Every row gives one point. A path goes straight from each point to the next, and from the last back to the first. The post is the endless flat space through its rows: a point in 2 columns, a line in 3, a plane in 4, and so on, so that a path can go around it. How many times does the path go around the post? Going back the other way cancels.
(in the rows, 128 means zero)

Post (1 x 2):
[[145 121]]
Path (19 x 2):
[[ 95 128]
 [141 162]
 [177 140]
 [169 111]
 [138  93]
 [117 116]
 [124 154]
 [156 132]
 [191 122]
 [160  90]
 [171 129]
 [168 153]
 [127 155]
 [120 120]
 [131  92]
 [169 100]
 [175 124]
 [160  74]
 [129 111]]
Times around: 1

Post (7 x 8):
[[100 118 170 158 118 196 131 100]
 [131 131 153 135 159 112  81 171]
 [127 131 116  63 200  88 116 143]
 [170  95 131 160 132 109 120 122]
 [159 129 174 155 127 138 162 107]
 [119 131 144 128  94 147  70 109]
 [ 80 133  91  91  95 124 164 108]]
Path (19 x 8):
[[183 129 170 123  98 134  88 126]
 [130 133 143 116  76 120 108 112]
 [134 102 192 157 130 101 135 145]
 [127 117 181 146 109 144 122 167]
 [138 109 129 129 139 143  77 146]
 [ 84 141 117 122 100 153  88 126]
 [104 129 137 166 117 139  84  99]
 [ 92  95 175 163 149 128 129 113]
 [163  88 158 100 158 129 106 101]
 [135 110 106  74 139 148 152 128]
 [143 151 151 144  93 140 137 122]
 [129 136 127 155  91 126 114 101]
 [ 74 114 101 113 145 117 100 114]
 [107 107 152 110 158  94 153 139]
 [127 144 191 123 186 116 121 193]
 [110 111 128 166 117 149 129 160]
 [167 129 118 148 111 163  70  91]
 [124 147 121 129  62 145  60  68]
 [147 146 152 133 190 140 135 171]]
Times around: 2
